Every row gives one point. Each table stands for the endless flat space through its points: a line for two points, a plane for three, and so on. Write the one point that lies in both, or say that there is none.
In the rows, 128 means zero.

First (2 x 3):
[[109 129 100]
 [145 109  76]]
Second (2 x 3):
[[151 121  97]
 [ 96 126  92]]
They share: [118 124  94]

First (2 x 6):
[[122 131 120 138 152  99]
 [118 151 136 148 160 119]]
Second (3 x 6):
[[ 88 153 171 128 186 105]
 [114 166 135 154 175 129]
 [100 149 174 135 164 113]]
They share: [116 161 144 153 164 129]

First (6 x 9):
[[150  73  96 137 112  78 130 139 123]
 [128 141 117 131 128 107 134 178 157]
 [212  65 142 172 156 101 141 111 176]
 [166  93 127 142 124  88 123 120 150]
 [241  86 170 174 215 172 145 149 232]
 [209  84 126 163 161 131 144 133 166]]
Second (3 x 9):
[[145 116 149 119 129 116 128 156 184]
 [121 131 159 125 123 112 144 174 192]
 [163  89 119 143 141 110 110 138 154]]
They share: no point

First (3 x 12):
[[126 116 190 133  96  84 174  90 148 194 172 121]
 [100  90 143  78  84  97 159 148 179 120 116  68]
 [121 110 180 120  92  85 172 102 155 178 159 109]]
Second (2 x 12):
[[122 105 187 101  80 104 154 157 159 182 157  83]
 [106 101 155 105  96  92 166 113 167 142 137  95]]
They share: [110 102 163 104  92  95 163 124 165 152 142  92]

First (6 x 18):
[[117 111  81 146 189 152 156  65  81  34 191 173 101 113  66 169  99 121]
 [189 154 127 153 181 148 190  92 116 126 125  95 162 144  44 138  68  70]
 [111 167  91 112 171 140 192  39  45  76 217 177 109  95  86 189 129 163]
 [180 252  76  74 106 136 208  69  57 182 133  74 141 137  92 180  96 118]
 [168 168 116 137 180 158 184  77  96 119 146 117 158 126  59 159  82 104]
 [147 168  45  87 127 168 114 104 106 112 127  79 116 118 102 174  82 128]]
Second (2 x 18):
[[165 181 120 125 162 123 192  80 129 135 174 105 119 100  62 133 113 137]
 [129 133  90  77 138 141 138  98  81 123 156  75 131 106 122 175 113 143]]
They share: [147 157 105 101 150 132 165  89 105 129 165  90 125 103  92 154 113 140]

First (4 x 24):
[[ 78 127 130 104 102 121 143 124 126  96 142 148 117  99 158 107 159 157
  118 118 111 115 124 151]
 [154 111 170 114 110  53 149 134 198 132 148 138 117  91 174  77 155 173
  142  68  43 141 124 187]
 [ 92 130 154 123 132 110 141 135 131 123 138 130 113 103 147  87 166 169
  100 106 108 127 156 161]
 [102 118 134  70  88  92 158 146 163 109 131 123 129 107 191 122 172 161
  128 111  74 118 108 159]]
Second (2 x 24):
[[ 88 114 159 126 116  91 158 125 146 115 145 158  96 102 153  89 155 173
  111  98 108 121 145 168]
 [ 80 111 167 127 125  89 167 126 150 123 151 164  85 112 159  88 157 176
  106  91 114 113 155 164]]
They share: no point

First (6 x 24):
[[130 218 146  97 144 128  63 164 130 160 117 171 137 150 125 154 188 177
  118  65 111 104  78  60]
 [136 158 143  84 143  82  38  96  98 103 166 196  89 153 158  99 166 191
  165  87 106 170  80  78]
 [137 148 140 133 144 115 110 116 115 132 163 138 125 158 130 130 164 169
  118  78 130 119 107  94]
 [135 198 141 138 128 110  27 115 153 143 148 147 101 168 108 121 154 190
  149  48  97 147  58  68]
 [122  79 153  68 169  86  99  77  52  75 190 193  95 142 199  84 159 164
  151 129 130 165 130 124]
 [177 152 132 122 134  62  86  85 103 106 186 172  87 167 131 116 166 194
  163  82 126 157  89  58]]
Second (7 x 24):
[[101 122 192  15 182  68  61 120 137 112 151 210 162 127 113 176 165 148
  160  96  98 117 152 102]
 [129 107 161  92 170  85  83 126  81 140 179 198  95 134 140 104 135 129
  169  97 125 136  92  97]
 [155 121 115 108 136 121 111 114 149  74 141 128 101 182 178 138 161 191
   77  83 121 120 170  85]
 [134 135 193 185 129 131  53  53  41  72 157 165  80 183 209  37 137 241
  182  56  93 140  39  91]
 [153 146 170 125 174 102 101 112  46 155 195 159  87 145 142  83 177 159
  175 112 150 154  40  84]
 [124 123 165 109 191 114 107  60  44 122 208 154  66 109 157 102 146 180
  149  97 150 136  73  84]
 [185 118 102 125 159 105 143 162  89 158 192 136  63 155 148  97 167 127
  110 113 173 144  96  75]]
They share: [136 129 156 103 161 103  90 106  98 116 165 164 103 156 153 117 157 163
 144  99 123 137 107  94]

First (6 x 24):
[[167 103 152 128 105  93 112 116 123 151 149 128  86 104  94 110  96 171
   78 149  88 117 146 113]
 [144 123 136 132  62 116  72  82 127 195 135  93 129 125  88 104  91 157
  116 131 120  58 148 115]
 [206 128 143 134 113 129 141  87 156 167 139 124  41  52  97  66  82 160
   87 148 137  67 133  74]
 [156 137 146 152  77 111 107  86 125 173 132  92 104 107  79  86  77 156
  106 138 111  64 154 120]
 [150 107 156 130  55 109 135 120 109 169 158  84  72  79  71  82  67 122
  102 140  77  70 116 120]
 [155  77 126  79  62 132 111 118 130 199 170 102  85  88  93  98  71 133
  101 135  98  64 100  92]]
Second (6 x 24):
[[123  81 157 156 148  70  37  93 102 179 132  72  54 133  88 124 111 175
   59 128  77  63 171  82]
 [149  61 137  89  78  47 114 103 153 157 149 155  84  90  95  87 122 190
  111 105 118 118 137  52]
 [150 100 133 177  79  88  45  82 111 182 135 155  54  48  40 165  64 200
   70 125 139  93 114  27]
 [190 128 149  92  57 109 146 132 166 153 146 171 131  82  94 103  98 163
  112 138 143 120 107 127]
 [ 74  98 151 140  89 135 102  82 138 182 192 118  68  85 143  94  67 157
   92 120 116  42 190  95]
 [153  95 135 142  44  98  89  93 142 179 142 198  74  25  56 148  63 201
   87 112 167 103 103  26]]
They share: no point

First (6 x 24):
[[ 91  80  64 161 130 124 140 144  97 151 102  97  50  94  66 188 120 173
  115 127 131  32  95 184]
 [ 72 102 128  88 150 118 203 153  71 124 114 107 112 144 168 171 127 115
  142  88 114  74 168 120]
 [ 90  96  68 119 120 101 152 147  81 167 109  72  82 127 104 163 104 163
  108 104 137  83 147 148]
 [ 70 148 119  86 112 164 172 150 141 140 132 126 131 159 192  95 146 102
  149  80 130 122 193  93]
 [128 132 113 104 135 138 149 168  42 196 134 105 163 161 123 155 145 178
  194  18 156 124 158 129]
 [  7 152 141  59  72 122 205  95 137  95 156  80 113 151 172 136 119 120
  112  91  73  76 142 143]]
Second (7 x 24):
[[ 89 126  86 111 123 173 170 164 117 197 151 131 126 142 149 150 127 122
  135 104 150  86 176 138]
 [114 129  91 122  97 151 127 131 105 126 131 114  87 144 111 107  75 113
  154 137 126 100 180 148]
 [ 72  92 129  55 111  73 164 150 118 131 120 133  82 126 141 172 160 158
  146  58 102   1 175 123]
 [ 97 121 126  92 160 124 140 128  89 136 107  89  99 120 134 168 168 124
  165  44 137  41 183 109]
 [101 115  82 130  90 154 140 156 105 138 139 137  89 148 128  96  90 132
  141 136 119 103 165 139]
 [107 128 142 103 131 119 112 145  88  66  80  77 102 132 115 114 169 130
  172  59 150  39 189 143]
 [ 85  81 129  87 132  77 146 148 103  93  85  99  83 113 138 170 201 173
  161  25 121  20 154 102]]
They share: no point

First (5 x 24):
[[177 162 160 136 117 147 111 136  87 185 107  94 148 121  76 158 162 204
   43 157  72 150 155  89]
 [138 184 188 170 101 135 110 158  89 190 140 110 110  86 146 163 122 147
   67 123  99 100 150 105]
 [143 177 172 138 109 125  89 163  91 183 149 135 121 100 145 134 128 136
   71 143 110  90 141 121]
 [108 133 125 179 100 120  82 158 110 114 152  65 128  63 163 171 105 149
  139 163 127 115 193 128]
 [132 156 127 119 115 100  68 166  91 138 170 133 126  96 159 119 124 122
  111 169 134  79 150 136]]
Second (5 x 24):
[[136 142 135 146 126 128 105 171  92 112 142 100 122  96 145 127 133 129
  100 180  83 105 156 109]
 [155 121 172 172 165 161  71 180  85 144 164  98 139 106  99 152 112 123
   65 154 133  69 121 118]
 [128 190 137 112  55  67 123 138 107 167 105  97  88  82 185 146 138 183
  113 144  82 135 181 122]
 [109 191 143 110  71  81 149 156  84 147 114  74 126  89 196 156 138 168
  142 151  80 120 192 108]
 [155 144 181 149 131 135  85 154  73 190 147  97 139 113 123 169  94 152
   72 132 131  71 143 141]]
They share: no point

First (6 x 24):
[[107 108  72 171 166 121 145 112 111 165 134 127 115 107 159  97 133 155
  174 137 173 150 103 130]
 [120 118 153 121 121 168  83  92 178 126  91 139 108 165 160 161 152 109
  154 158 168 128 179 132]
 [136  68 138 158 139 131 102  96 149 162  87 142  68 142 140 141 156 123
  125 137 178 121 156 149]
 [119  88 156 129 138 161  85  86 157 123  98 155 115 179 141 171 149 109
  130 167 159 134 183 134]
 [ 82 118 137 103 155 193  94  67 115 146 133 117 162 173 178 126 152 151
  206 184 173 146 164 106]
 [131  68 117 170 151 119 116 104 137 160 101 146  76 131 136 134 147 127
  125 135 175 128 139 149]]
Second (7 x 24):
[[173 138 175 119 147 120 120 133 192 138 138 150 109 182  64 154 203 106
  172 117 104 173 148 154]
 [165 117  99 170 124 145  85  95 163  90 108 176 128 107  90 128 117 118
   83 187 111 221 142 150]
 [158  94  73 164 172 101 101 126 100 138  57 163 142 134 118 146 141  73
  172 128 190 131 130 127]
 [151 116 181 171 125 100 130  73 146 180 104 126  99 146 130 168 187 102
  134 137 162 127 130 124]
 [140 102  95 189 111 133 133  74  79 148  45 115 158 117 153 172 122 115
  131 143 220 111 138 108]
 [186 132 124 184 151  49  94  91  88 173  63 178 143 123 119 161 187  30
  168 149 218 132  87 121]
 [ 77   4  94 196 172 149 127  77 143 164  72 104  49 119 197 132  89 156
   86 133 142  95 181 112]]
They share: no point

First (4 x 24):
[[ 99 174 121 166 125 135 156 124 138 140  90 114 122  98  90  84 122 136
  170 150 160 123 132 161]
 [116 118 138 168  90  83  96 115 132 135  81 109  99 139 107  95 161 151
  142 108 128 144 100 135]
 [130 113  68 228  55 145 142 134 187 184  53 161 140 119 143  70 151 158
  155 115 176  80  66 127]
 [126 141 112 188  95 105 118 110 175 152  65 141 132 139 115  78 139 134
  175 103 144 116 106 119]]
Second (3 x 24):
[[ 79 154 121 184 121 112 124 126 119 124 100 114  91 110 110  73 157 140
  136 138 162 136 126 165]
 [ 90 153 122 181 117 112 129 118 118 131  94 111  99 115 113  76 151 150
  134 144 153 137 124 156]
 [122 125 123 139  98  85 143 104 126 132  55 111 116 138  92 103 142 178
  156 138 132 120 110 126]]
They share: no point

First (2 x 24):
[[103 125 161 118 125 102 132  75 166 125 139 160 145 184 134 128 108 123
  135 136 139 131 122 107]
 [ 78 100 161 128  85 117  97 115 121 125 154 170 100 129 159 173 123 118
  130  91 129 156 107 112]]
Second (4 x 24):
[[ 86 119 177 102 118 127 102 136  93 129 133 149 138 157 147 114 124  81
  134  99 148 150 128  76]
 [ 98 107 151 129  65 115 156  61 194 140 146 160  81 170 124 185 138 175
  150 138 114 175 115 161]
 [ 56 110 146 150 108  73 102  79 160 106 177 183 126 138 173 193  77 128
  103 123 125 107  66 114]
 [138  97 166 114  85 145 111  96 144 140 126 170  96 150 129 140 158 135
  165  83 134 185 165 126]]
They share: [ 88 110 161 124 101 111 111  99 139 125 148 166 118 151 149 155 117 120
 132 109 133 146 113 110]

First (7 x 24):
[[155 190  89 134 202 126 151 151  84 140 136 108 136 151 108  72 200 116
  144 111 123 117 116 110]
 [201 151  64  97 197 209 211 134 143  92 115  75 113 115 157 122 188 114
   81  87 180 128 187 112]
 [109 124  83 105  91  54 160 117  73 170 132  85 111  90 111  42 105  73
  134 218 171 104  88 167]
 [120 137 153 159 163 131 119 179 128 123 131 184  75 128 175  84 168  91
  105 187 147 152 172 139]
 [137 143 134 164 168  98 123 174  99 136 124 163 106 135 146  72 178  95
  116 175 127 153 143 119]
 [172 161 100 152 183  78 116 162  57 106 118 134 142 124 105  88 190 103
  102 156 107 146 141 105]
 [199 140  54 151 178 103 178 160  81 119  97 102 135 117 114  76 196 114
   91 130 149 143 131  78]]
Second (7 x 24):
[[140 164  99 153 155 131 161 155  99 127 151 110  83 136 162 111 137  71
  130 111 194 111 122  96]
 [114 161 110 109 229 160 179 158 100 141 107 111  80 166 150  76 158 137
  108 113 188 188 136 122]
 [147 181  79 171 185 153 139 149  66 108 145 124 105 179 165 127 126  73
  115 122 177 101 120 136]
 [132 201  96 162 143 109 149 161  95 102 142 129 109 142 136 127 152  58
   80  91 174  64 142 139]
 [218 149  84 133 167 156 142 114  97  76 154 131 109 110 139  76 162  87
   82 215 113 116 156 173]
 [162 164  88  81 222 154 170 139 117 148 126 142  87 129 148  75 185 140
   88 149 168 196 165 137]
 [184 151  88 114 198 149 151 122  88  85 114 129 121 123 119  62 178 114
   55 187 113 140 172 193]]
They share: no point

First (7 x 24):
[[ 73 113 158 128 145 168  68 118 168 120  96  70 119  67 126 122  90  41
  131 171  70 145 179 161]
 [ 94 139 161 108 133 194  75 106 151 146  87  60 121  57 107 126  73  86
  119 173  94 148 146 156]
 [107  94 121 103  74 186 108  97 151 173  51 112 100 137 204 146 112 127
  125 181 104 162 132  99]
 [108 140 132  88 129 161  89 124 138 123  57  87 119  65 122 126  78 108
   92 169  96 155 172 146]
 [ 86  53 115 133  74 152 114 112 184 156  58 126  88 164 240 148 132  80
  134 176  70 166 169  90]
 [117  85 149 131 106 179 135 142 171 143 110  99  98  96 167 177  98 108
  118 161  98 162 145 148]
 [ 91  50 118 134  79 153 118 119 179 146  68 132  89 160 242 157 136  84
  138 173  77 163 168 101]]
Second (6 x 24):
[[ 90 131 131 181 111 159 125 159 153 147  89  89 132 100 185 155  67  75
  135 168 120 125 177 210]
 [127  69 170 119  62 165 147  84 155  82   1 147  52  73 135 231  39  66
  121 168  70 148 136 186]
 [168  75 176  78  93 164 146  86 161  92  35 132  56  73 163 193  81  89
  109 170  42 175 129 149]
 [ 98  79 136 115 116 189 105 113 159 122  75 107  97  86 128 170  91 103
  117 160 103 151 155 150]
 [112 119 129 103 161 161  93 155 141 157 139  63 138  90 193  99 125 119
   97 180  74 163 169 128]
 [173 107 153  77 146 187 120 126 203 131 120 101 101 102 175 125 164 125
  132 136  99 190 155 112]]
They share: [107 102 142 116 119 166 108 132 157 126  87 100 107  89 159 153  98  98
 116 164  94 155 164 148]
